Every row gives one point. A path goes straight from each point to the next, and from the last back to the first. The post is the endless flat space through its rows: a point in 2 columns, a line in 3, a plane in 4, and so on, so that a path can go around it. Count how often the path circles the post. Going back the other way cancels.

Post, one row:
[[ 0.09 -0.14]]
Path:
[[-0.44 -0.03]
 [-0.12 -0.75]
 [ 0.38 -0.74]
 [ 0.75 -0.08]
 [ 0.33  0.54]
 [ 0.04  0.56]
 [ 0.13  0.33]
 [-0.29  0.22]
 [-0.60 -0.16]
 [-0.06 -0.72]
 [ 0.34 -0.45]
 [ 0.28 -0.08]
 [ 0.18  0.08]
 [-0.41  0.34]]
Times around: 2

Post:
[[ 0.04 -0.48  0.09  0.30 -0.69 -0.43  0.42  0.76]
 [ 0.18 -0.26 -0.47  0.58 -0.37 -0.11 -0.48  0.26]
 [ 0.04 -0.03  0.56 -0.81  0.18  0.41  0.09 -0.48]
 [ 0.48 -0.64 -0.44  0.64  0.39  0.52  0.68  0.40]
 [-0.41 -0.50  0.41 -0.41 -0.05 -0.29 -0.42  0.12]
 [ 0.15 -0.33  0.50  0.16  0.16 -0.42 -0.03  0.11]
 [-0.10 -0.11 -0.62  0.21 -0.18 -0.28  0.88  0.38]]
Path, 31 rows:
[[ 0.04 -0.29  0.16  0.17 -0.79  0.49  0.14  0.47]
 [ 0.15 -0.62  0.40  0.28 -0.45  0.12  0.02 -0.12]
 [ 0.47 -0.77 -0.15  0.65 -0.19 -0.05 -0.15  0.12]
 [-0.20 -0.16 -0.05 -0.35 -0.06 -0.99  0.32 -0.14]
 [ 0.05 -0.49 -0.06 -0.26 -0.52  0.24  0.31 -0.41]
 [-0.29 -0.97  0.57  0.00 -0.18  0.43  0.14  0.25]
 [-0.49 -0.54  0.35  0.41 -0.48 -0.01 -0.30  0.85]
 [ 0.00 -0.15  0.11 -0.61  0.37  0.26  0.56  0.38]
 [ 0.09  0.21 -0.45 -0.36 -0.03 -0.47  0.07  0.09]
 [ 0.36 -0.71 -0.22 -0.46 -0.04  0.21  0.57 -0.15]
 [-0.26 -0.94  0.23  0.20 -0.09 -0.31  0.11 -0.08]
 [-0.22 -0.75  0.59  0.61 -0.30  0.08  0.05  0.18]
 [-0.67 -0.63  0.19  0.06 -0.44 -0.23  0.33  0.10]
 [-0.26 -0.55 -1.00 -0.10  0.01  0.08  0.32 -0.37]
 [-0.39 -0.18 -0.83 -0.56 -0.20 -0.69  0.09 -0.05]
 [-0.11 -0.88 -0.08  0.16  0.17 -0.29 -0.36  0.61]
 [ 0.83 -0.75  0.16 -0.15 -0.16 -0.13  1.00  0.20]
 [ 0.28 -0.22 -0.02  0.32 -0.18 -0.15  0.05 -0.20]
 [-0.02 -0.80  0.32  0.30  0.19  0.56 -0.12  0.14]
 [ 0.46  0.18  0.72  0.35  0.13  0.03 -0.15 -0.12]
 [-0.15 -0.34  0.38  0.62 -0.49  0.15 -0.07  0.74]
 [-0.22 -0.51  0.23  0.32 -0.28  0.09  0.97 -0.11]
 [-0.08 -0.12 -0.24 -0.34  0.00  0.07 -0.01 -0.40]
 [ 0.09 -0.78  0.20 -0.19 -0.39  0.35 -0.03 -0.01]
 [-0.61 -0.34 -0.40  0.08  0.39 -0.49  0.23  0.00]
 [-0.42 -0.29  0.88 -0.13 -0.04  0.50 -0.12  0.18]
 [-0.06  0.47 -0.09  0.06  0.13  0.07 -0.16  0.37]
 [ 0.19 -0.55 -0.09 -0.36  0.24  0.03  0.63  0.71]
 [ 0.44 -0.73 -0.12  0.39 -0.24 -0.24  0.21  0.60]
 [ 0.39 -0.07 -0.05  0.32 -0.20 -0.24 -0.11 -0.23]
 [-0.14 -0.28  0.32  0.46 -0.76 -0.44  0.58  0.00]]
Times around: 2

Post, 13 rows:
[[ 0.32 -0.20  0.45  0.52 -0.44 -0.37 -0.29 -0.87 -0.26  0.29 -0.22 -0.99
  -0.05 -0.09]
 [ 0.49 -0.25  0.32 -0.12  0.09 -0.36 -0.92 -0.18  0.01  0.42  0.26 -0.11
  -0.30 -0.07]
 [ 0.93  0.29  0.29  0.05 -0.47 -0.29 -0.54 -0.43 -0.02  0.17  0.64  0.03
   0.17 -0.24]
 [-0.13 -0.30 -1.17 -0.04 -0.16 -0.12  0.21 -0.37 -0.42 -0.49  0.13  0.58
  -0.18 -0.11]
 [-0.66  0.28 -0.28  0.02  0.18 -0.30 -0.24  0.26  0.63  0.23 -0.36 -0.12
   0.37 -0.49]
 [ 0.20 -0.30 -0.21  0.56  0.08 -0.20 -0.57  0.21 -0.36 -0.30  0.30 -0.96
  -0.19  0.54]
 [-0.41  0.39  0.57  0.43  0.54 -0.28  0.39 -0.43  0.33 -0.08  0.29  0.17
   0.45  0.05]
 [ 0.12 -0.07  0.74 -0.44  0.13  0.16  0.10 -0.54 -0.33  0.11  0.12 -0.16
   0.63 -0.90]
 [-0.46  0.49 -0.15  0.20  0.13  0.00  0.42  0.37  0.00  0.08 -0.21  0.69
   0.40  0.24]
 [ 0.06  0.04  0.14 -0.96  0.57 -0.18  0.59 -0.39 -0.27  0.17 -0.01 -0.73
  -0.05  0.20]
 [-0.22  0.13  0.05  0.54 -0.29 -0.88 -0.18  0.32 -0.09 -0.16 -0.12 -0.23
  -0.30 -0.12]
 [-0.18  0.21  0.10  0.49  0.20 -0.10  0.49  0.08  0.67 -0.60 -0.24  0.47
   0.03  0.74]
 [-0.97 -0.26  0.39  0.46 -0.58 -0.50  0.27 -0.28 -0.35 -0.51  0.43 -0.10
   0.66  0.64]]
Path, 29 rows:
[[ 0.38  0.27  0.77 -0.14  0.13 -0.03 -0.72 -0.04  0.09 -0.34  0.41 -0.06
  -0.25  0.11]
 [ 0.42  0.57  0.22 -0.31 -0.22 -0.64 -0.19  0.11 -0.28  0.15 -0.36 -0.06
  -0.18 -0.53]
 [ 0.66  0.23 -0.24  0.28 -0.16 -0.99 -0.05  0.25 -0.26  0.14 -0.56 -0.34
   0.03 -0.58]
 [-0.20 -0.13 -0.38  0.30 -0.14 -0.68  0.28  0.69 -0.42  0.23  0.06 -0.19
   0.16  0.08]
 [ 0.01  0.22  0.65  0.34  0.00 -0.20  0.17 -0.36 -0.26  0.37  0.01 -0.31
  -0.04 -0.15]
 [ 0.54  0.19  0.80  0.09 -0.61  0.45 -0.08 -0.20  0.32 -0.21 -0.13  0.08
   0.17  0.28]
 [-0.89  0.22  0.21 -0.37 -0.19 -0.50  0.07 -0.17 -0.46 -0.47  0.00  0.23
   0.71 -0.24]
 [-0.23 -0.02 -0.03 -0.21  0.29 -0.54  0.09  0.02 -0.10 -0.48  0.00 -0.31
   0.51  0.10]
 [ 0.30  0.02  0.00  0.88 -0.05  0.01  0.43 -0.36 -0.04  0.00  0.46 -0.25
   0.75 -0.14]
 [ 0.78  0.32 -0.08  0.54 -0.08 -0.31  0.17  0.07  0.14 -0.10 -0.34 -0.07
  -0.19 -0.55]
 [-0.30 -0.28 -0.17  0.00 -0.13 -0.32  0.00 -0.48  0.02  0.20  0.64  0.30
  -0.13  0.44]
 [-0.20  0.29  1.17 -0.33  0.91 -0.27 -0.51  0.39 -0.37  0.24  0.39 -1.29
   0.12 -0.52]
 [-0.34  0.50  0.07  0.18  0.38  0.13 -0.39 -0.31  0.33 -0.35 -0.25 -0.07
   0.66 -0.69]
 [-0.96 -0.87 -0.29 -0.13  1.03 -0.50 -0.63 -0.51 -0.02 -0.09  0.36 -0.02
  -0.19  0.50]
 [ 0.17 -0.32  0.46  0.23  0.46 -0.24  0.10 -0.33  0.19  0.16 -0.40  0.58
   0.23  0.28]
 [-0.43 -0.24 -0.18  0.54 -0.21 -0.07  0.40 -0.20  0.54 -0.28  0.48 -0.10
   0.48  0.88]
 [ 0.02  0.02  0.56  0.25 -0.01 -0.09 -0.36  0.04 -0.25  0.36  0.72 -0.85
  -0.19 -0.55]
 [ 0.04  0.62  0.13 -0.18  0.11 -0.13 -0.24  0.01 -0.15  0.10 -0.31 -0.07
  -0.41 -0.02]
 [-0.06  0.37  0.52 -0.19  0.50 -0.06 -0.43 -0.24 -0.32  0.25 -0.23 -0.44
   0.76 -0.19]
 [ 0.59  0.74  0.29 -0.25 -0.25 -1.07 -0.03  0.18 -0.43  0.49 -0.37 -0.23
   0.38 -0.23]
 [ 0.28 -0.10 -0.01  0.66  0.25 -0.28 -0.48 -0.55  0.02  0.10  0.74  0.24
   0.50 -0.49]
 [-0.52 -0.72  0.04  0.43 -0.32 -0.48  0.63 -0.72  0.06  0.04 -0.65 -0.06
  -0.07  0.25]
 [ 0.12 -0.56  0.42  0.08 -0.03  0.52  0.53 -0.22 -0.27  0.35 -0.53 -0.54
  -0.18  0.07]
 [-0.67  0.61 -0.22  0.55 -0.50 -0.14 -0.10  0.18 -0.17 -0.36  0.35 -0.12
   0.19 -0.40]
 [ 0.13  0.35  0.41  0.32 -0.43 -0.31  0.22 -0.40 -0.34 -0.55 -0.26  0.12
  -0.51  0.24]
 [ 0.07  0.05 -0.18  0.18  0.23  0.00  0.29 -0.97 -0.20 -0.28 -0.20  0.12
   0.15  0.57]
 [-0.06 -0.02  0.56  0.74  0.00 -0.41 -0.29 -0.32 -0.19  0.27  0.10  0.01
   0.34  0.40]
 [ 0.13 -0.80  0.01 -0.44 -0.03 -0.49  0.11 -0.30 -0.26 -0.07  0.44 -0.66
   0.07 -0.10]
 [-0.42 -0.06 -0.22  0.58 -0.55  0.00  0.39 -1.07  0.07 -0.03 -0.53 -0.75
   0.30 -0.47]]
Times around: 5

Post (17 x 18):
[[-0.05 -0.60  0.07  0.08 -0.34  0.13  0.01  0.17  0.04  0.37 -0.11  0.37
   0.07  1.15  0.33 -0.58  0.15 -0.41]
 [-0.40  0.26 -0.07 -0.49  0.11 -0.56 -0.16  0.32 -0.23 -0.54  0.21 -0.56
  -0.05 -0.77  0.15  0.07  0.16  0.56]
 [-0.44  0.19 -0.20 -0.14  0.45 -0.29  0.19  0.01 -0.33 -0.69  0.12 -0.31
  -0.29 -0.80  0.17  0.59 -0.79 -0.12]
 [-0.15  0.41 -0.42 -0.37  0.04  0.26 -0.25 -0.54  0.24  0.19  0.05 -0.48
  -0.44 -0.52 -0.24  0.09 -0.14 -0.14]
 [-0.03  0.08 -0.13  0.01  0.08 -0.02  0.14  0.36  0.34 -0.14  0.10 -0.18
   0.60  0.42  0.04 -0.06  0.64 -0.43]
 [ 0.26  0.21 -0.01 -0.43  0.01  0.13  0.15 -0.36 -0.28  0.12  0.20  0.48
   0.03 -0.87 -0.19  0.19  0.29 -0.05]
 [ 0.01  0.24  0.57  0.42  0.14  0.05  0.05  0.18  0.16  0.10  0.30  0.25
  -0.13  0.72  0.05 -0.21  0.39 -0.10]
 [-0.20  0.22  0.29 -0.19 -0.04 -0.21 -0.55  0.31 -0.12 -0.40 -0.26 -0.45
   0.14 -1.27 -0.20  0.78 -0.57  0.20]
 [ 0.10  0.59  0.34 -0.09 -0.65 -0.15  0.49 -0.03 -0.17  0.24 -0.51  0.35
  -0.05  0.46 -0.04 -0.26  0.57 -0.41]
 [ 0.14  0.50 -0.27  0.21  0.33  0.69 -0.37  0.30 -0.65  0.38 -0.03  0.27
  -0.40 -0.70 -0.10 -0.01  0.03 -0.03]
 [ 0.07  0.25 -0.73  0.30  0.32  0.00 -0.35 -0.24 -0.15 -0.06 -0.24  0.47
  -0.28 -0.73 -0.54 -0.18 -0.05  0.32]
 [-0.22 -0.29 -0.01 -0.11 -0.03  0.04  0.19  0.10 -0.32  0.26 -0.19  0.08
  -0.05  0.37 -0.35  0.33  0.86  0.13]
 [-0.57 -0.01  0.17  0.12  0.38 -0.41 -0.05 -0.43 -0.70  0.19 -0.12 -0.86
   0.53 -0.57 -0.06  0.11 -0.18  0.27]
 [ 0.49 -0.09  0.16 -0.13  0.08 -0.25 -0.17 -0.16 -0.24 -0.07 -0.63 -0.20
   0.01  0.37  0.31  0.22  0.32 -0.11]
 [ 0.22 -0.41 -0.02  0.32 -0.24  0.57  0.17 -0.24 -0.03 -0.16 -0.27  0.22
  -0.44  0.39 -0.10 -0.65  0.68 -0.24]
 [-0.43  0.27  0.14 -0.58  0.58 -0.03 -0.08  0.04 -0.33 -0.71 -0.20 -0.38
   0.24 -0.52 -0.18 -0.02 -0.39  0.60]
 [ 0.29 -0.09  0.13  0.36 -0.60  0.01  0.14  0.10 -0.56 -0.25  0.43 -0.11
   0.25  0.88 -0.36  0.16  0.41 -0.23]]
Path (32 x 18):
[[ 0.04  0.43  0.56 -0.43  0.45  0.43  0.13  0.31  0.05 -0.07 -0.78 -0.26
  -0.34 -0.27  0.24  0.14  0.84  0.77]
 [ 0.12 -0.23 -0.60 -0.67  0.54  0.55 -0.11  0.47  0.09  0.52 -0.31  0.28
   0.18 -0.60  0.26 -0.42  0.45  0.07]
 [-0.27 -0.57  0.23  0.23  0.15  0.20 -0.39  0.39 -0.31 -0.23 -0.38 -0.25
  -0.34  0.00  0.21 -0.71  0.01  0.29]
 [-0.40  0.51  0.10 -0.49 -0.04  0.55 -0.02  0.46 -0.33  0.22  0.24  0.53
  -0.73  0.04 -0.43 -0.10  0.34  0.23]
 [-0.85 -0.01 -0.52 -0.35  0.21 -0.25 -0.04  0.43  0.02  0.68 -0.57 -0.04
   0.00 -0.06  0.32 -0.50  1.06  0.24]
 [-0.33  0.06  0.40  0.69  0.59  0.23  0.05 -0.46 -0.21 -0.09  0.49 -0.48
   0.17  0.24  0.13 -0.80  0.61  0.56]
 [-0.14 -0.14 -0.61 -0.47 -0.14 -0.52 -0.01  0.16 -0.02 -0.02  0.63 -0.08
   0.16  0.02  0.17 -0.02 -0.22  0.26]
 [ 0.22 -0.08  0.39 -0.45  0.27  0.05 -0.40  0.35  0.25  0.05 -0.16 -0.07
   0.14  0.48 -0.13  0.04  0.11  0.38]
 [ 0.49 -0.48  0.71 -0.64  0.10  0.25 -0.13 -0.50 -0.98  0.19 -1.23  0.24
  -0.56 -0.17 -0.59  0.17  0.59  0.46]
 [-0.26 -1.15  0.00 -0.20 -0.37 -0.59 -0.21 -0.53 -0.42 -0.12 -0.62  0.01
  -0.47  0.19 -0.10  0.40  0.05  0.23]
 [-0.29 -0.30  0.46 -0.93 -0.56 -0.43  0.19  0.38 -0.21 -0.18 -0.38  0.11
   0.59 -0.31 -0.06  0.51  0.76  0.32]
 [-0.92 -0.25 -0.54  0.27 -0.18 -0.38  0.48 -0.22 -0.15  0.06  0.21 -0.20
   0.20 -0.83 -0.31  0.07  0.46  0.31]
 [-0.77 -0.19  0.14  0.81  0.25  0.25  0.23  0.13 -0.44 -0.16 -0.11 -0.16
  -0.83 -0.27 -0.22 -0.31 -0.36  0.35]
 [-0.10  0.12 -0.57 -0.21 -0.39 -0.05 -0.12 -0.78 -0.21  0.94  0.26 -0.50
   0.45 -0.64  0.12 -0.26  0.31 -0.14]
 [ 0.35  0.52  0.57 -0.17  0.15  0.00 -0.04 -0.71 -0.47  0.14 -0.26  0.06
   0.16 -0.46  0.18 -0.27 -0.14  0.51]
 [ 0.68  0.06 -0.16  0.24 -0.10  0.56  0.12  0.36 -0.26 -0.12  0.33  0.11
  -0.03 -0.03  0.50 -0.91  0.12 -0.01]
 [-0.28 -0.94 -0.38  0.03 -0.60 -0.33  0.10 -0.59  0.11  0.56  0.18 -0.55
   0.03  0.31 -0.03 -0.50 -0.08 -0.36]
 [ 0.31  0.25 -0.35 -0.60  0.09 -0.12 -0.38  0.39 -0.24 -0.67 -0.06  0.34
  -0.30 -1.02 -0.22  0.64 -0.40 -0.28]
 [-0.31 -0.07 -0.18 -0.24 -0.41  0.22 -0.04 -0.38 -0.53  0.10 -1.09 -0.05
  -0.54 -0.10 -0.27 -0.11  0.44 -0.17]
 [-0.19 -0.05 -0.15  0.53 -0.46 -0.23  0.03  0.14 -0.02 -1.28  0.55 -0.28
   0.18 -0.33 -0.31  0.61 -0.08 -0.64]
 [ 0.16 -0.92  0.28 -0.59 -0.03 -0.08 -0.44  0.64  0.33 -0.80 -0.81  0.25
   0.16  0.15  0.42  0.06  0.43 -0.06]
 [-0.21 -0.28 -0.45  0.48  0.07  0.22 -0.47  0.21  0.05 -0.46  0.01  0.61
   0.00 -0.10 -0.15 -0.50 -0.14  0.12]
 [ 0.26  0.73 -0.61 -0.09  0.21  0.14  0.20 -0.81 -0.72  0.75 -0.19  0.30
  -0.31 -0.71  0.06 -0.38  1.03  0.70]
 [-0.05  0.44  0.20 -0.10  0.23  0.11 -0.09  0.04 -0.01  0.56 -0.55 -0.65
   0.31  0.38 -0.08 -0.24  0.22  0.43]
 [-0.05  0.88 -0.40 -0.05  0.12  0.16  0.14  0.33 -0.15 -0.09  0.58  0.18
  -0.52  0.16 -0.42 -0.67  0.85  0.37]
 [-0.60  0.11  0.20 -0.07  0.43  0.46 -0.08 -0.06 -0.25  0.46  0.21  0.11
  -0.36 -0.50 -0.23 -0.11  0.00 -0.13]
 [-0.33  1.52  0.62  0.06 -0.34  0.30  0.45  0.46 -0.50  0.06  0.17  0.68
  -0.88 -0.53 -0.25  0.81  0.13 -0.70]
 [ 0.05  0.31 -0.31  0.05 -0.15  0.02  0.13 -0.02 -0.16 -0.55 -0.36  0.30
   0.10  0.06 -0.14 -0.27  0.32  0.11]
 [ 0.25  0.70  0.85 -0.30  0.03  0.07  0.09 -0.53 -0.21  0.27 -0.35 -0.06
   0.31 -0.16 -0.33  0.02  0.51  0.44]
 [ 0.29  0.54 -0.14  0.65  0.13  0.89  0.25 -0.77 -1.03  0.45  0.40  0.81
  -0.14 -0.01  0.17 -0.97 -0.29 -0.09]
 [-0.10 -0.65 -0.39 -0.67 -0.51 -0.10 -0.48  0.22 -0.27 -0.41 -0.41  0.51
   0.09 -0.42 -0.10  0.46  0.19 -0.05]
 [ 0.05  0.32  0.55 -0.73 -0.12 -0.22  0.10  0.17 -0.12 -0.01  0.13  0.36
  -0.04 -0.16  0.72  0.80 -0.40 -0.37]]
Times around: 4

Post (17 x 18):
[[-0.29 -0.21 -0.01 -0.03 -0.31 -0.37 -0.05 -0.05  0.59  0.48 -0.09 -0.12
   0.59 -0.20  0.29  0.28 -0.12 -0.12]
 [ 0.01  0.25 -0.22 -0.16 -0.59 -0.05 -1.20  0.75  0.42 -0.40  0.45  0.25
   0.00 -0.34 -0.02  0.47 -0.32 -0.18]
 [ 0.17 -0.50  0.07 -0.55 -0.03  0.32  0.08 -0.03  0.17  0.08  0.66  0.06
   0.12  0.05 -0.16  0.29  0.14  0.36]
 [ 0.25  0.09 -0.26  0.19 -0.41  0.12 -0.48 -0.47 -0.03  0.13 -0.74  0.51
   0.03 -0.60 -0.02 -0.43 -0.09  0.62]
 [ 0.03 -0.39  0.60 -0.58  0.01 -0.01  0.01 -0.25  0.44  0.37  0.14  0.12
   0.40  0.39 -0.48 -0.25 -0.17  0.26]
 [ 0.83 -0.16 -0.03  0.35  0.10  0.15  0.06  0.10 -0.08  0.15 -0.41 -0.01
  -0.26 -0.84 -0.15 -0.17  0.03  0.51]
 [-0.12 -0.04  0.07  0.00 -0.08 -0.75 -0.14  0.20 -0.25  0.27  0.08  0.25
  -0.17  0.44 -0.51  0.44 -0.43  0.10]
 [-0.40 -0.14  0.13  0.32 -0.39 -0.45 -0.09  0.37  0.27  0.23  0.40 -0.16
  -0.34 -0.09  0.02 -0.09  0.14 -1.00]
 [-0.27 -0.31  0.10  0.18 -0.05  0.32 -0.01  0.14  0.48 -0.25  0.97  0.11
  -0.07  0.68  0.52  0.04  0.01  0.59]
 [ 0.34 -0.01  0.23 -0.29  0.07  0.01  0.35  0.51 -0.60 -0.70 -0.17  0.04
   0.10 -0.11 -0.36 -0.41 -0.31 -0.12]
 [-0.31  0.75  0.18 -0.02  0.27 -0.10  0.21  0.38 -0.70 -0.18  0.44 -0.20
  -0.01  0.25 -0.03 -0.22  0.19  0.17]
 [-0.44 -0.17  0.14  0.24  0.13 -0.12  0.41 -0.02 -0.09  0.16  0.55 -0.42
   0.19  0.60 -0.32 -0.11  0.15 -0.16]
 [-0.06  0.20 -0.30 -0.49  0.57 -0.12 -0.10  0.45 -0.20 -0.33 -0.27 -0.74
   0.25  0.16  0.14  0.15  0.81  0.32]
 [ 0.09 -0.10  0.17  0.16 -0.10  0.11 -0.40 -0.34 -0.12  0.18 -0.30 -0.19
  -0.12 -0.89  0.27 -0.43 -0.04  0.52]
 [-0.20  0.48  0.27 -0.21 -0.51 -0.33 -0.12 -0.70  0.15 -0.20 -0.58 -0.14
   0.38  0.06 -0.22  0.25  0.03  0.27]
 [ 0.33  0.37 -0.44 -0.94 -0.23 -0.32 -0.46  0.83 -0.49 -0.45  0.46 -0.36
  -0.29 -0.20 -0.07 -0.06  0.16  0.74]
 [ 0.05 -0.25 -0.07 -0.40  0.39  0.29  0.45 -0.34  0.02  0.26  0.43  0.10
  -0.06 -0.13 -0.36 -0.49 -0.48  0.10]]
Path (32 x 18):
[[-0.82  0.03 -0.59 -0.19  0.79 -0.47 -0.59  0.39 -0.13 -0.04  0.08 -0.78
   0.33 -0.06 -0.08  0.21  0.62 -0.51]
 [-0.08 -0.04 -0.10 -0.45  0.15  0.15 -0.38  0.77  0.15 -0.38  0.56 -0.33
   0.03 -0.06  0.16  1.03  0.64  0.43]
 [ 0.09 -0.34 -0.06 -0.06  0.09  0.01 -0.13  0.65  0.78  0.35 -0.54 -0.19
   0.68 -0.08 -0.35  0.18 -0.37  0.22]
 [ 0.43  0.08  1.16  0.03 -0.12 -0.42 -0.19  0.11 -0.68  0.31 -0.02 -0.20
  -0.67  0.37 -0.22 -0.14  0.07  1.03]
 [ 0.46  0.42 -0.24 -0.39 -0.34 -0.81  0.29 -0.04 -0.46  0.04 -0.31  0.40
   0.14  0.03 -0.47  0.46 -0.59  0.02]
 [ 0.35  0.36 -0.32 -0.46 -0.61 -0.41  0.07  0.01  0.76 -1.23 -0.41 -0.42
   0.82 -0.08  0.14  0.75  0.77 -0.37]
 [ 0.36 -0.55 -0.26  0.19 -0.06 -0.06  0.49  0.08 -0.05 -0.73 -0.33  0.86
  -0.30  0.33 -0.20 -0.04 -0.05  0.46]
 [-0.79 -0.10 -0.49  0.57  0.35 -0.56  0.29  0.24  0.00  0.19 -0.40 -0.11
   0.35  0.84 -0.23  0.62  0.11 -0.21]
 [-0.09  0.13  0.31  0.20 -0.84  0.44 -0.50  0.17  0.92 -0.11 -0.19 -0.28
   0.18 -0.29 -0.14  0.18 -0.18 -0.14]
 [ 0.26 -0.04 -0.10 -0.09 -0.63  0.20  0.63  0.09  0.38 -0.06  0.19  0.04
   0.40  0.14  0.26  0.10 -0.46 -0.04]
 [ 0.18 -0.31  0.58  0.12  0.19  0.32  0.01 -0.36  0.26  0.17  0.24 -0.39
   0.68 -0.27  0.32  0.04  0.01 -0.04]
 [-0.15 -0.45  0.43 -0.13  0.55  0.35 -0.28 -0.18 -0.36  0.05  0.39  0.21
   0.13 -0.02 -0.09 -0.20  0.21  0.26]
 [-0.30 -0.07 -0.29 -0.17  0.04  0.47 -0.46 -0.42  0.25 -0.91  0.08  0.23
   0.00  0.03 -0.79  0.19 -0.02  0.10]
 [-0.16 -0.18  0.10  0.72 -0.10 -0.56 -0.09  0.36 -0.60 -0.10 -0.39  0.37
  -0.59  0.10 -0.10  0.26 -0.39  0.04]
 [-0.28  0.36  0.50  0.52  0.43 -0.20  0.25  0.42 -0.54  1.53  0.53 -0.30
  -0.22  0.38 -0.76 -0.37 -0.02  0.18]
 [ 0.24 -0.30  0.04  0.01  0.19 -0.12  0.13  0.16 -0.01  0.25 -0.31 -0.74
  -0.05 -0.31  0.01 -0.96  0.12 -0.02]
 [ 0.07  0.23  0.05 -0.01 -0.53 -0.23 -0.28 -0.16 -0.41 -0.51 -0.23  0.80
  -0.12 -0.06 -0.44 -1.11 -0.87 -0.18]
 [-0.06  0.48  0.77  0.45 -0.46  0.20 -0.20 -0.53 -0.53  0.44  0.56  0.19
  -0.13 -1.22 -0.21 -0.90  0.15  0.11]
 [-0.50 -0.48 -0.50  0.07  0.00 -0.34 -0.16  0.87  0.50  0.05  0.05  0.07
   0.28  0.61  0.25 -0.41  0.25  0.46]
 [-0.10 -0.04  0.35 -0.40  0.21  0.38 -0.20  0.32 -0.22 -0.79  0.51 -0.23
  -0.55  0.38 -0.36  0.32  0.21  0.10]
 [-0.17  0.03 -0.13 -0.23  0.41  0.08  0.19 -0.40 -0.61  0.43 -0.87 -0.03
   0.41 -0.42  0.69  0.28 -0.30  0.79]
 [ 0.14 -0.05 -0.14 -0.06 -0.19 -0.34  0.09 -0.78  0.58  0.07 -0.39 -0.43
   0.01  0.02  0.23  0.28 -0.28  0.41]
 [-0.17  0.53  0.44  0.13 -0.46 -0.03  0.09 -0.33 -0.01  0.40  0.43 -0.64
  -0.14  0.00  0.09 -0.17 -0.04  0.47]
 [ 0.04 -0.58  0.16 -0.37  1.11  0.27 -0.43  1.30  0.09 -0.36  0.03 -0.56
   0.33  0.71 -0.05  0.64  0.63  0.05]
 [-0.51  0.64  0.21  0.20  0.43  0.14 -0.08 -0.04 -0.31  0.81  0.03 -0.68
   0.17  0.36  0.42  0.14  0.90  0.09]
 [ 0.61 -0.42  0.10 -0.07 -0.05 -0.89 -0.55  1.03 -0.74 -0.32 -0.05  0.08
  -0.88  0.11  0.55 -0.06  0.05  0.82]
 [-0.29  0.08  0.22 -0.34 -0.69 -0.29 -1.30  0.22  0.60 -0.20  0.81 -0.18
  -0.22 -0.34 -0.01 -0.06  0.24 -0.23]
 [ 0.32 -0.33  0.01 -0.14  0.02 -0.24  0.64 -0.14 -0.11 -0.31 -0.59 -0.23
  -0.11 -0.47 -0.28 -1.03 -0.58  0.39]
 [-0.16 -0.13  0.52 -0.36 -0.53 -0.12 -0.15  0.11  0.52 -0.55  0.21 -0.36
   0.46  0.64 -0.47  0.97 -0.18  0.26]
 [ 0.39  0.30  0.03 -0.21 -0.77  0.00  0.57  0.51 -0.32 -0.07  0.10 -0.15
  -0.06 -0.37  0.08 -0.56 -0.63  0.11]
 [ 0.32 -0.29  0.20  0.34 -0.01 -0.64  0.27  0.21 -0.25  0.20 -0.49 -0.39
   0.15  0.15  0.48 -0.06  0.14  0.20]
 [ 0.51 -0.01  0.08 -0.25  0.30 -0.03 -0.24  0.41 -0.05 -0.14 -0.88 -0.13
   0.54 -0.29  0.20 -0.92  0.51  0.35]]
Times around: 5
